Each wall is flat, endless, passes through zero and stands at right angles to its row. A trip goes straight from one point to another. List the walls that it crosses, first one first.

Walls:
(1): [ 0.63  0.56 -0.08]
(2): [-0.05  0.11  0.54]
(3): [ 0.36 -0.35 -0.76]
(4): [ 0.32 -0.10  0.20]
(5): [ 0.46 -0.63 -0.11]
(6): [-0.04 -0.34  0.22]
(7): [-0.02  0.75  0.27]
(8): [-0.21 -0.15 -0.05]
(9): [ 0.54 -0.13 -0.12]
(10): [ 0.17 -0.25 -0.49]
Trips:
[-0.07  0.21  0.15] to [-0.64 -0.24 -0.03] => 1, 8, 6, 7, 2
[-0.08  0.16 -0.29] to [ 0.29 -0.59 -0.40] => 7, 9, 5, 1, 6, 4

Walls:
(1): [-0.16  0.18  0.22 -0.06  0.07 -0.13]
(2): [0.09 0.14 0.00 0.21 0.27 0.16]
(3): [ 0.25 -0.01 -0.22  0.03  0.00 -0.08]
(4): [0.16 0.06 0.03 0.22 0.07 0.09]
(5): [-0.55  0.29 -0.31 -0.15  0.15  0.36]
(6): [-0.66 -0.35 -0.09  0.38 -0.05 -0.34]
(7): [ 0.47 -0.38  0.25  0.31 -0.52 -0.16]
Trips:
[ 0.00  0.11 -0.25  0.53  0.27 -0.66] to [-0.35  0.63 -0.74 -0.29 -0.50  0.42] => 7, 5, 1, 4, 2, 6
[ 0.08  0.02 -0.22  0.00 -0.04 -0.34] to [ 0.26 -0.02  0.66  0.41  0.22  0.17] => 4, 1, 2, 6, 3
[ 0.42 -0.06 -0.68  0.01  0.03 -0.13] to [ 0.16 -0.16 -0.29 -0.17 -0.37  0.30] => 2, 4, 5

Walls:
(1): [ 0.09  0.14  0.34 -0.04  0.29 -0.23 -0.09  0.11  0.32]
(2): [-0.26  0.66 -0.41 -0.09 -0.26  0.17  0.10 -0.14  0.12]
(3): [-0.43  0.09  0.13 -0.19  0.21 -0.08 -0.22  0.09  0.05]
(4): [-0.14 -0.10 -0.55 -0.13 -0.04 -0.02  0.13 -0.14 -0.30]
(5): [ 0.16 -0.14  0.52 -0.03 -0.23  0.77  0.37 -0.26  0.12]
(6): [-0.28  0.08  0.26  0.65 -0.24  0.11 -0.62 -0.42 -0.50]
(7): [-0.59 -0.32 -0.05 -0.17 -0.36 -0.34  0.16  0.06  0.04]
(8): [ 0.14 -0.15 -0.16  0.53 -0.02  0.19 -0.21  0.17 -0.33]
(9): [ 0.42 -0.50  0.36  0.22 -0.19  0.20  0.11 -0.01 -0.30]
(10): [-0.10  0.14 -0.22 -0.08 -0.24 -0.06  0.35 -0.02  0.30]
Trips:
[ 0.36  0.12 -0.17  0.09 -0.21 -0.36  0.31 -0.01 -0.40] to [-0.16 -1.01 -0.79 -0.13 -0.20  0.98 -0.39 -0.45  0.06] => 7, 6, 5, 2, 10
[-0.33  0.78  0.03 -0.53 -0.17  0.22  0.05  0.16 -0.21] to [ 0.35 -0.22 -0.21 -0.25  0.40  0.46  0.21  0.06 -0.19] => 7, 10, 3, 9, 8, 2

Walls:
(1): [-0.12  0.23 -0.02 -0.17  0.14  0.01  0.11 -0.48 -0.24  0.59  0.25  0.12
  0.20  0.36]
(2): [ 0.51 -0.16  0.51 -0.45  0.50 -0.79  0.14  0.48 -0.28  0.10  0.14  0.17
  0.20  0.27]
(3): [ 0.14  0.08  0.57 -0.01  0.01  0.22  0.51  0.34 -0.30  0.19 -0.11  0.05
 -0.43 -0.05]
(4): [ 0.10 -0.35  0.39 -0.17 -0.34  0.54  0.11  0.14 -0.35 -0.04  0.43  0.25
  0.04  0.62]
(5): [ 0.11 -0.51 -0.04  0.19  0.30  0.18 -0.47  0.01  0.51  0.67 -0.44  0.18
 -0.19  0.37]
(6): [ 0.03  0.82  0.84 -0.58 -0.34  0.18  0.27 -0.24  0.52 -0.03 -0.32 -0.17
  0.39 -0.31]
(7): [ 0.14  0.11 -0.20 -0.47 -0.25 -0.35  0.26 -0.30  0.07 -0.68 -0.15 -0.50
 -0.09 -0.16]
(8): [ 0.05  0.09 -0.16  0.22  0.38 -0.20 -0.34 -0.12  0.02  0.15  0.21 -0.27
  0.60  0.14]
(9): [-0.08  0.05 -0.22  0.01  0.05  0.21 -0.23  0.26  0.12  0.25 -0.35 -0.38
 -0.34  0.16]
Trips:
[-0.17  0.33  0.28  0.11  0.23 -0.36  0.64 -0.24 -0.09  0.03 -0.31 -0.15
 -0.05  0.20] to [-0.28  0.53 -0.44 -0.31 -0.04 -0.44 -0.03 -0.15 -0.05  0.45 -0.20 -0.05
 -0.03 -0.01] => 8, 9, 3, 2
[ 0.37 -0.35 -0.55  0.16  0.32  0.42  0.15 -0.29 -0.37 -0.03 -0.04 -0.38
  0.19  0.36] to [-0.30  0.53 -0.64 -0.36 -0.94  0.28  0.41 -0.48  0.00  0.01 -0.19 -0.24
  0.27 -0.08] => 5, 6, 8, 4

Walls:
(1): [ 0.41 -0.15  0.03  0.05  0.04 -0.10  0.34  0.10  0.12  0.01  0.41  0.86
 -0.15 -0.47 -0.20 -0.21  0.02 -0.22 -0.10  0.23]
(2): [-0.18  0.25 -0.37  0.27  0.47 -0.16 -0.01 -0.26 -0.87  0.05  0.07  0.45
 -0.08  0.01  0.26  0.00 -0.18  0.19  0.26  0.11]
(3): [ 0.08  0.52 -0.37  0.19 -0.03 -0.52 -0.23 -0.07  0.34 -0.01  0.10 -0.03
  0.04  0.31  0.22  0.23 -0.60  0.61  0.08  0.38]
(4): [ 0.57 -0.48  0.50  0.70  0.44  0.38 -0.33 -0.18  0.32 -0.13 -0.23 -0.12
  0.25  0.10  0.30 -0.63  0.15  0.35 -0.36  0.06]
(5): [-0.14 -0.22 -0.36  0.45  0.31 -0.48 -0.27 -0.13  0.33 -0.04 -0.06 -0.12
  0.23  0.49  0.29 -0.18 -0.05  0.30 -0.84  0.24]
(6): [-0.02 -0.21 -0.28 -0.30  0.30  0.36 -0.24  0.27 -0.64  0.37 -0.12  0.15
 -0.35 -0.05 -0.04  0.50  0.18 -0.44  0.05  0.37]
(7): [-0.01 -0.35  0.21 -0.23  0.11  0.05 -0.21 -0.24  0.04 -0.04 -0.07  0.75
  0.12  0.27  0.03  0.22 -0.21  0.22 -0.51  0.01]
(8): [ 0.24 -0.18  0.18  0.04  0.18 -0.08 -0.43 -0.60 -0.13  0.12 -0.53  0.41
  0.13 -0.14 -0.05  0.21 -0.27  0.29 -0.31  0.31]
(9): [ 0.17  0.43  0.39  0.51  0.02 -0.10  0.04  0.03 -0.58 -0.23 -0.10  0.52
 -0.06  0.14  0.15 -0.39  0.38  0.45  0.13  0.14]
(10): [ 0.15  0.07  0.34  0.15 -0.06 -0.12  0.14  0.00 -0.44 -0.01  0.15  0.27
  0.72  0.02  0.62 -0.11  0.36 -0.56  0.42  0.03]
(11): [ 0.61  0.18  0.32  0.18  0.15 -0.54  0.23  0.09 -0.15  0.34  0.14  0.35
 -0.55  0.35 -0.36 -0.21 -0.40  0.04  0.16 -0.11]
(12): [ 0.03 -0.14 -0.32  0.09 -0.04  0.23  0.26 -0.11  0.22 -0.21  0.15 -0.33
 -0.25  0.52 -0.03 -0.15  0.29  0.24  0.23 -0.97]
Trips:
[-0.46 -0.13 -0.58  0.12  0.06  0.19 -0.03  0.30  0.02 -0.34  0.03  0.24
  0.18 -0.16 -0.10  0.33 -0.41 -0.44 -0.33 -0.24] to [-0.42 -0.38  0.20  0.06  0.68 -0.44 -0.07  0.53  0.26 -0.09  0.60 -0.18
  0.05 -0.57  0.39  0.11  0.10  0.34 -0.17  0.32] => 3, 4, 6, 7
[ 0.03 -0.31  0.20 -0.15 -0.05  0.36 -0.04 -0.13  0.00  0.14 -0.34 -0.04
 -0.15 -0.05 -0.25  0.13 -0.09  0.24 -0.37 -0.25] to [-0.24  0.79 -0.86 -0.13 -0.32  0.27  0.46 -0.14  0.23  0.07  0.51  0.33
 -0.14  0.02  0.09 -0.17 -0.27 -0.36 -0.22  0.08] => 4, 1, 8, 3, 2, 6, 7
